Rows are points. A path goes straight from each point to the next, and from the last back to the first. The post is the endless flat space through its rows: a point in 2 columns, a line in 3, a plane in 4, and so on, so that a path can go around it. How many times does the path go around the post? Going back the other way cancels.

Post (2 x 3):
|  -1 | -39 |  43 |
|  25 |  25 | -30 |
Path:
| -15 |  23 | -18 |
|  -8 | -19 | -23 |
|  22 | -21 | -13 |
|  19 | -54 |  49 |
|  67 |  48 | -22 |
|  32 |  54 | -28 |
| -29 |  20 |  18 |
| -49 | -20 | -22 |
|  -3 | -59 |  -7 |
|  48 | -67 | -20 |
|  81 | -12 |  -5 |
|  25 |  13 |  20 |
|  -6 | -22 |  60 |
|  28 |  30 |  23 |
|  -6 | -10 |  45 |
Times around: 2

Post (5 x 6):
|  22 |  -2 |  -5 |  54 |  55 | -20 |
|  13 |  20 |  14 |   9 |  34 |  13 |
|  14 |  15 | -21 | -13 | -11 |  -5 |
| -22 |   7 |  -5 | -27 |  95 |  -1 |
|  17 |  20 | -45 |  37 | -55 |  37 |
Path, 17 rows:
|  64 | -21 |  -9 |  77 |   4 | -16 |
|   3 |  -7 | -10 |  13 |   3 | -21 |
|  -6 |  25 |  26 | -28 |  51 | -15 |
| -22 |  26 | -43 | -12 |  55 | -79 |
| -41 |   7 |  -6 |  31 |   6 |  35 |
|  16 |   2 |  -7 |  76 |  10 |  43 |
|  -2 |  17 |  -8 |  27 |  -7 |  -1 |
| -11 |  12 | -22 | -16 |   5 |  -5 |
|   8 | -20 | -22 |  -6 |  27 | -39 |
|  10 |   4 |  16 |  43 |  32 |  39 |
| -11 | -17 | -21 |  53 |  61 | -19 |
| -37 |  27 | -24 |  57 |  35 |  -3 |
|  10 |  42 |   4 |  37 |  39 |  34 |
| -34 |  17 | -23 |  52 |  48 | -22 |
| -13 |  23 | -10 |   8 |  39 | -23 |
|  26 |  54 |  -2 | -19 |  24 | -31 |
|  60 |  16 |  -3 |   7 |  52 |  -9 |
Times around: 1
